Each wall is flat, endless, passes through zero and stands at right angles to its row. A trip goes straight from one point to another. Which walls does it cross, in order?

Walls:
(1): [ 0.94 -0.83 -0.27]
(2): [0.44 0.13 0.31]
(3): [-0.53 -0.17 -0.67]
(4): [0.13 0.29 0.17]
(5): [0.18 0.28 0.78]
(6): [-0.22 -0.25  0.17]
(7): [ 0.17  0.45 -0.44]
(8): [-0.07 -0.35  0.10]
Trips:
[-0.41  0.40 -0.01] to [0.05 0.39 0.78] -> 3, 2, 6, 7
[ 0.88 -0.33 -0.31] to [ 0.48 -0.05  0.24] -> 4, 5, 7
[ 0.13 -0.27 -0.47] to [-0.22 -0.02 -0.03] -> 6, 1, 7
[0.28 0.27 0.48] to [-0.21 -0.01  0.37] -> 6, 8

Walls:
(1): [ 0.14  0.45 -0.08 -0.05 -0.39 -0.71]
(2): [ 0.49 -0.53 -0.63 -0.04 -0.05  0.98]
(3): [-0.46  0.35 -0.11  0.34 -0.15 -0.39]
(4): [-0.48 -0.72 -0.18 -0.40  0.21 -0.14]
(5): [-0.07  0.21 -0.09  0.61 -0.02  0.28]
(6): [-0.06  0.00  0.50  0.00 -0.03  0.32]
(7): [-0.68  0.23  0.75  0.40  0.27  0.63]
(8): [-0.22  0.50  0.12 -0.22  0.27 -0.59]
Trips:
[ 0.64  0.41  0.06  0.11 -0.11 -0.51] to [ 0.36 -0.02 -0.45 -0.60 -0.19  0.10] -> 3, 2, 8, 4
[ 0.81  0.20 -0.18  0.41  0.21  0.84] to [-0.23  0.30  0.40  0.27  0.75  0.49] -> 8, 2
[-0.10  0.13 -0.02  0.20 -0.42 -0.54] to [-0.45 -0.36  0.41  0.46  0.27 -0.37] -> 4, 7, 6, 1
[-0.20  0.30 -0.84 -0.02 -0.57  0.65] to [ 1.12 -0.29  0.22  0.76 -0.25  0.53] -> 3, 6
[ 0.66 -0.13 -0.09  0.20 -0.04  0.32] to [-0.10  0.02  0.53  0.36  0.01  0.67] -> 7
[ 0.57  0.15 -0.38 -0.33  0.14 -0.29] to [-0.10  0.09  0.20 -0.30 -0.88 -0.63] -> 2, 3

Walls:
(1): [ 1.09 -0.03 -0.29 -0.02 -0.43  0.69  0.09 -0.55  0.36  0.12 -0.28]
(2): [ 0.06  0.01  0.35  0.64 -0.09 -0.35  0.47  0.11  0.28  0.01 -0.37]
(3): [ 0.13  0.71  0.35  0.03  0.23 -0.35 -0.32 -0.62  0.03  0.13 -0.36]
(4): [-0.02  0.18  0.14 -1.08  0.33  0.04  0.51 -0.23  0.24  0.24  0.86]
(5): [ 0.28  0.20  0.93 -0.81  0.34  0.38 -0.18 -0.26 -0.80 -0.20 -0.49]
(6): [ 0.35 -0.25 -0.42 -0.31  0.91 -0.26  0.36  0.35  0.07 -0.15  0.24]
(7): [-0.56  0.14 -0.03 -0.18  0.25 -0.85  0.10  0.00 -0.46 -1.01 -0.17]
(8): [ 0.64 -0.30 -0.34 -1.04  0.25  0.91 -0.04  0.52  0.58  0.09 -0.12]
Trips:
[ 0.13  0.07 -0.05 -0.66  0.05  0.12 -0.17  0.34  0.14 -0.63 -0.40] to [ 0.40 -0.86 -0.27  0.20 -0.52  0.23  0.16 -0.44  0.08 -0.53  0.89] -> 5, 7
[ 0.48  0.38  0.04 -0.27  0.43  0.18 -1.26 -0.25  0.40 -0.48  0.05] to [ 0.21  0.54  0.27 -0.43  0.15  0.29  0.76 -0.04 -0.76  0.17  0.84] -> 4, 1, 3
[ 0.56  0.46 -0.02 -0.04  0.05 -0.26 -0.09  0.05 -0.54 -1.05 -0.46] to [ 0.47  0.10 -0.01  0.05 -0.01  0.35  0.19  0.58  0.48 -0.12  0.30] -> 8, 3, 7, 5, 4
[ 0.04 -0.07 -0.48  0.00  0.28  0.21  0.28 -0.17  0.15 -0.25 -0.03] to [-0.08  0.20 -0.68 -0.27 -0.05 -0.24 -0.26 -0.20 -0.27  0.35  0.30] -> 3, 1, 8
[ 0.19  0.45  0.31  0.18  0.13 -0.25 -0.22  0.02 -0.04 -0.07 -0.08] to [ 0.41  0.39  0.38  0.01 -0.41 -0.05 -0.16  0.35 -0.28  0.58  0.65] -> 7, 4, 2, 1
[-0.52 -0.35 -0.85  0.01  0.14 -0.05 -0.36 -0.55 -0.29 -0.47  0.24] to [ 0.28 -1.45 -0.36  0.96 -0.29 -0.61  0.33 -0.36 -0.07  0.23  0.05] -> 2, 1, 7
